Every row gives one point. Each copy is the shape, with its points in the same order, turned, moved and blurred by noise. Is it also mirrored, or only turned?
(in the rows, 128 means zero)

Shape (8 x 3)
[[154 100 145]
 [136 120 143]
 [139 109 146]
 [133 226  67]
 [148 136 123]
 [144 116  87]
 [108 147 124]
 [107 104 152]]
Copy 1 (8 x 3)
[[151 102 133]
 [130 123 140]
 [137 108 131]
 [136 249 158]
 [141 147 139]
 [154 155 101]
 [107 155 137]
 [104 108 124]]
Copy 1 is: only turned
Copy 2 (8 x 3)
[[ 94 102 143]
 [114  99 132]
 [103  96 132]
 [204 188 115]
 [126 118 136]
 [104 154 124]
 [145 114  95]
 [ 98  81  99]]
Copy 2 is: mirrored

Shape (10 x 4)
[[108 124 138 104]
 [233 122 155 183]
 [114 136 140 139]
 [127 109 162 118]
 [114 121 112 110]
 [142 166 157 107]
 [105 145 119 122]
 [122 128  36 133]
 [109 105 170 202]
 [105 152 162 108]]
Copy 1 (10 x 4)
[[111 149 141 146]
 [241 166 144  81]
 [127 122 134 117]
 [138 141 167 137]
 [116 146 119 147]
 [113 179 150 103]
 [ 97 139 110 125]
 [130 130  42 161]
 [162  69 163 113]
 [ 97 146 158 117]]
Copy 1 is: mirrored
Copy 2 (10 x 4)
[[155 132 144 156]
 [ 23  68  83 176]
 [116 135 151 141]
 [134 104 151 177]
 [157 145 120 146]
 [123  87 147 118]
 [139 148 132 132]
 [129 192  60 136]
 [ 65 137 175 200]
 [139 122 172 128]]
Copy 2 is: mirrored
Copy 3 (10 x 4)
[[101 110 111 113]
 [211 198  95  81]
 [109 144 128 119]
 [112 131  87 112]
 [116 101 127 123]
 [108 133 121  66]
 [108 119 142 115]
 [161  88 189 148]
 [114 201 101 163]
 [ 82 131 113  93]]
Copy 3 is: mirrored
Copy 4 (10 x 4)
[[132 114 123 107]
 [166 172 223 188]
 [128 120 124 136]
 [139  99 143 123]
 [152 129 112 107]
 [103 133 161 106]
 [129 144 105 109]
 [187 190  76  96]
 [130 107 122 203]
 [ 96 110 134 104]]
Copy 4 is: only turned

Shape (8 x 4)
[[121 113 136 123]
 [140  77  71 176]
 [116 151  97  90]
 [136  95 100  85]
 [123  74 144 171]
 [ 97 154 164 139]
 [ 92  60  99 108]
 [100 131 148 113]]
Copy 1 (8 x 4)
[[134 138 107 102]
 [149 225 112 133]
 [186 107 126 125]
 [187 150 103  85]
 [ 95 188  95  98]
 [ 97 105 117 126]
 [169 170  52 104]
 [127 110 100 109]]
Copy 1 is: mirrored
Copy 2 (8 x 4)
[[130 113 109 131]
 [173  77 182 146]
 [145 152 111  85]
 [149  92 111  85]
 [120  71 129 176]
 [103 151  98 158]
 [184  75  93 126]
 [121 132  85 138]]
Copy 2 is: only turned
